Rows are points. To make a cloud, some directions were put in groups of two or more. Within a group, all points are equally far from the middle, so they leave a hole (a ring in 2 directions, a hollow ball in 3). The other directions are filled evenly. Then the cloud was stretched, turned, moved and blurred a little. How many holes are there, and how many directions does each take, smallest first?

Cloud (13 x 2):
[[  6  42]
 [  7 -73]
 [ 19 -83]
 [ 35  16]
 [ 13 -22]
 [-20 -82]
 [ 40 -74]
 [ 52  10]
 [-36  -2]
 [ -1  47]
 [ 34 -72]
 [ 38 -23]
 [ 53 -38]]
Holes: 0

Cloud (19 x 3):
[[-21 -12 -73]
 [-30 -17  21]
 [-22 -63  24]
 [ 47 -22  48]
 [ -9 -30   7]
 [ 22  73 -32]
 [  6 -16   7]
 [-22 -23 -47]
 [  4  -8  45]
 [ 18  98 -26]
 [ 50  11 -62]
 [ 45  59 -35]
 [ 69  65  32]
 [ 58 -26   0]
 [ 76  53 -21]
 [ 10  24  54]
 [-25 115  -8]
 [ 68  77  40]
 [ -2 -26  29]]
Holes: 0

Cloud (28 x 4):
[[-67  34 -26  -1]
 [-10 -38  17 -25]
 [-64  52 -37  -7]
 [ 12 -32  78  68]
 [  9  36  13 -39]
 [-10  41 -10  32]
 [ 31  69  40  88]
 [-51  51 -40  -1]
 [-48 -20  57   5]
 [ 86  60  20  60]
 [-11  51  24 -61]
 [-20  53  20 -29]
 [ 13  39 -70  13]
 [ 88  26  81  40]
 [-39  42 -30 -29]
 [-34  21  13  58]
 [-24 -38   9  97]
 [ 72 -52  24  25]
 [-29  18 -38   5]
 [ 51  82  49  21]
 [-12 -18 -65 -41]
 [ 43  34  25  14]
 [-15   9 -82 -37]
 [ 34  59  10 -52]
 [-40 -24 -29  46]
 [-20  -3   8  57]
 [  2  66  65  52]
 [ 63  70  -2 -24]]
Holes: 0

Cloud (46 x 6):
[[  41   26   70   -7   39  -21]
 [  38  -46   -7    6    1  -53]
 [ -25  -83    1   44  -49  -39]
 [ -91  -11   -8  -10  -57   46]
 [ -27  -38  -25  -66   32   52]
 [ -34  -31  -15  -52  -32  -23]
 [  79   -5  -25  -63   10   25]
 [  37   61   19  -65  -50  -14]
 [ -51  -19    6   16   95   -9]
 [  16  -70   21    4   43   89]
 [ -48    3  -68  -21  -61   12]
 [  18   81  -42   -7  -34  -53]
 [  37  -59  -20    7   14   49]
 [  18  -77  -42   51  -45    2]
 [  -7   -7  -16  -80   22   -1]
 [   9  -43    1  -78    0  -91]
 [ -28   52  -76   35    1   64]
 [ -35   16  -80  -18  -21   -5]
 [  18  -45  -58    7  -29   40]
 [ -13   72  -66  -17   10  -15]
 [  85  -45    8   88  -49    9]
 [  20   20   14  -48   -8   21]
 [ -53   17  -38    3  -36  -55]
 [  19   19    8   11   20   18]
 [ -14  -58   25   19  -81  -18]
 [  -8  -18   31   -7  101   46]
 [  13  -63   -3   43  -61   30]
 [ -97  -67   25  -16   53  -16]
 [ -33  -13  -49  -11  113   16]
 [  20  -34  -55  -73  -49  -12]
 [ 116  -25   33  -13  -51   25]
 [   4  -60  -50  -89   12  -42]
 [ 109  -27  -14    5   10  -12]
 [ -14   35  -22   17  -64  -65]
 [  27   29   15   19    3  -85]
 [  25  -30   -3  -27   34  -50]
 [ -47   79  -54   11  -22   43]
 [  69    2  -49    4   35    5]
 [  17    6   -9  -45   51  -62]
 [  85  -37  -48  -43  -51    3]
 [ -39    4   -9    9  -77   -6]
 [  52   18  -17   55  -15  -47]
 [ -20  -31   18  -44  -59   -1]
 [ -35  -55  -34   74  -37  -17]
 [-103   -5  -84   -9   47  -18]
 [ -14  -46  -30  -54  -56   55]]
Holes: 0

Cloud (77 x 8):
[[   4   31   24   43  -66   28  -36    6]
 [ -29  -63  -10  -36   89  -23    2   67]
 [ -59  -37  -12   25   34  -51  -42   61]
 [  34  -11  -39   -9   44  -39   33  -42]
 [  27   36  -16   33   73    3 -117  -75]
 [  44    9   10  -31   14  -69  -35  -68]
 [  -9   18   32    2   99  -56   -5  -16]
 [  16  -18   26   41   43  -60  -85    6]
 [  -5   25  -12   -5   -6  -16   57  -25]
 [  19   33  -26  -68   36  -52  -46   24]
 [  28   13   -3    6   73  -51  -29  -41]
 [ -17  -27   38   13   85  -10    0   41]
 [  30   65   25    6   91  -44  -41  -36]
 [  -1   32  -46   65  -12   29  -23   51]
 [ -29   21  -68   30   29   -1   40  -14]
 [ -57    5   18   45    9  -45  -26   54]
 [  73   54    8  -27   50  -19  -33  -47]
 [ -33   30   -6   36    8  -19   48    6]
 [  39   47    1    6   58   73    0  -35]
 [  -8   59   14   34   76   48  -13  -24]
 [  43   18   -5   89   13    3  -35  -19]
 [ -29  -14   -7   41   80  -90  -54   35]
 [  -9  -49  -67   32  -13  -18   19  -16]
 [  70    1  -26  -11   17  -46    0   24]
 [  45    6   -3   51   89   -1   11    5]
 [ -24   84  -47   32   -5  -46  -48   14]
 [  39    5  -58   -9    8  -26  -12   47]
 [   6   25  -39   19   98  -43  -27  -62]
 [   0  -14    3  -23   52   38   53   -4]
 [   0   29   -8   47  -97  -12  -51    4]
 [   8   11  -40    8  -46  -27   54  -13]
 [   3   12  -34   21   21  -95  -19   52]
 [  27  -16  -34  -12   -7   27   48  -27]
 [ -14   31  -23   17  -10  -54   17  -77]
 [  57   86   13   34   31  -34  -65  -55]
 [ -36    4   53   38   16  -64    8  -13]
 [ -31   71  -35   30    9  -33    6  -59]
 [ -34   40   12    9  -16  -23 -110   13]
 [  35   17  -66   77   45   20  -22   47]
 [  -9   50  -53   22  -15  -14   24   24]
 [ -25   13  -60   31    6  -14    5  -42]
 [  -1   40   10   65  -50    2  -58  -58]
 [  27    2   38  -61   20  -35   16  -53]
 [  -8    5  -38   62   10  -21   69   -3]
 [ -42  -14  -73   68   -3  -85   -9    6]
 [ -59   20  -13  -41   26  -29    2  -24]
 [ -53   57    7   45   32  -14  -20   33]
 [  39   35  -32   -1   -6  -77  -44   16]
 [ -16   14  -32  -88   -4    1  -27   -1]
 [   0   81  -40   21  -46  -53   26  -19]
 [  27   20   12  -11   35 -106  -19  -44]
 [   0   25  -58  -10  -31  -81  -15   11]
 [  39    9  -15   16   75  -42   21  -15]
 [   7   -7  -22  -22  -22  -63  -51   43]
 [ -32  -51    1  -27  -49  -50  -23   44]
 [ -11   65   33  -34   36  -29   -9   26]
 [  51   21  -53    0    3   -4  -60   -8]
 [  14  -10  -35  -49   63  -47  -72  -12]
 [   0   13   30   19   -8   46  -18   48]
 [   3   11  -70   71   24   -4  -28   41]
 [ -12  -67   34  -23   65  -63   17   25]
 [ -29    0    2   34    0   44  -29   13]
 [  -1   53   11  -77   23  -35  -31   26]
 [  -7   55  -51  106   -2  -50  -46    2]
 [ -28   16   12  -42   71  -47   37   44]
 [   0   76  -66  -28    1  -24   57   -7]
 [   0   22  -69    6   41   51  -39   48]
 [  50   13  -38   30  -37    3   -1  -15]
 [ -13    0  -74  -10   -2  -21   27   34]
 [  20  -32    4    9   62  -62   -6   70]
 [   9    3  -37   61  -51  -64  -54   18]
 [  -8  -14  -48   19   -7 -121   -5   31]
 [  11  100  -50   43   16   23   20    1]
 [  35   -8  -56   55  -10  -15   -1   29]
 [ -33    1   61    2   -9  -39  -55   -4]
 [  35  -32  -60   36  -10   -9  -13   41]
 [   6   16  -40  -10  -65  -12   -9  -37]]
Holes: 1 (3)

Cloud (73 x 8):
[[  10    2   60  -28  -55  -42  -49   44]
 [  35   38    2   -5    8  -19  -53   22]
 [  32   31   44  -42  -12   56   -7  -35]
 [  35   18   -8  -18  -21   44   37   31]
 [  24  -36   64   20   15   -3  -57  -24]
 [  18  -45   84   13   23    7  -68  -18]
 [  61   10   36   26   15   -4  -19  -36]
 [  32  -67   30  -39  -35   31  -29    8]
 [ -33  -10  -13   37    7    3  -32  -78]
 [  33   51  -40   40   17   19   -1  -14]
 [  -2   56   26   24    8   79  -19   24]
 [  65   -1   22  -17   46   42   63   23]
 [  14   34   19  -13   11   49   73   28]
 [  34   53  -48   52  -13   25   23  -84]
 [  28  -58   16  -57   47  -47   15   24]
 [  21  -22  -27   40   66  -24    3   45]
 [  81  -42  -17   14  -30   25    7   -9]
 [  53  -74   17   -2  -24   30  -54   23]
 [  39   -7  -13    3   22   38   70  -26]
 [ -22   56   13   10    5  -15   32   35]
 [  54   43   44   17   40   41   28   15]
 [   1  -79    8   -6   33  -41  -11  -61]
 [  -7   34    0   37  -37  -28   53    8]
 [  27  -58   82   -3   15   19   -9   33]
 [  59   27   80    7   -3   23  -50   51]
 [ -42  -23    7   15   21   66  -10   34]
 [  18   41  -40   64   46  -28   -4  -82]
 [ 116   21    9  -29  -28   14   47   68]
 [ -19   66  -24   28  -38   -7   -7   30]
 [  77  -74   10    3   72  -28   43   -9]
 [ -10   26  -44   15   52   47   50    0]
 [  -6   -3   27  -19   30  -64  -76   27]
 [ -80   10   10   30   66   -3  -19  -12]
 [  32  -20    1   -3    3  -77   13  -58]
 [  15   -9  -22   50    1  -63  -41  -39]
 [  41  -20  -24  -13   30   77   26  -36]
 [  22   36   26   81   23  -22   -3   70]
 [ -73  -10  -65  -18  -14  -10  -66  -31]
 [ -39  -57  -13   19   24    0    7  -37]
 [  52  -21   83   -4    1  -19   48   72]
 [ -31  -25  -11    2   30  -13   -7  -16]
 [  21    4  -34   74   44   30   -9  -69]
 [ 106  -38   48   31   -5   -3   42   -7]
 [ -35   49  -25   -6  -55  -28   55   46]
 [  41   77   25   80   20  -21   30   35]
 [  31  -17    9  -21  -28   32    2  -22]
 [   0   -3   47  -23   11   50  -43  -35]
 [  44   59  -31   23   58  -41   21   11]
 [  16   33  -24   29  -24   50   29   58]
 [ -68  -15  -58  -21   10   -6  -35   33]
 [ -54  -38  -59   25  -22   43  -44 -103]
 [  75  -37   54   29  -35   45  -92   34]
 [  65   12   35    3   30   44  -77    1]
 [  -9   32  -52   21   26  -65   61  -43]
 [  29  -24  -12   28   36  -46  -19  -33]
 [  41  -11  -22  -25   -5   20  -61   -6]
 [  22   10  -73   28   15  -67  -13  -74]
 [   3   12   40  -26  -17   -5  -50  -10]
 [  26    3  -12  -20  -25   15    5  -67]
 [  29 -121   52  -17  -50  -49  -19   -3]
 [ -20    6  -37   23   -9   38   -7  -49]
 [ -38    1  -30   22   30  -23   26  -86]
 [  28  -48   32  -28    7  -31   14  -54]
 [  32  -56   97   33   22   24  -45   86]
 [  -2   84  -41   12  -28   17  -50    7]
 [  43  -41   58   16   18  -39  -99   28]
 [  35    4  -42   22   15   17  -71   13]
 [  95   -8   41   22    4  -46  -34  -11]
 [   9   14   -6   34  -33   19  -46  -25]
 [  15  -26   34  -16    7    7  -63  -38]
 [ -52   20   21   52  -27  -56  -16    8]
 [  85   11  -53  -33  -10   36   92  -19]
 [   1   40   46   48  -25  -43   26  -17]]
Holes: 0
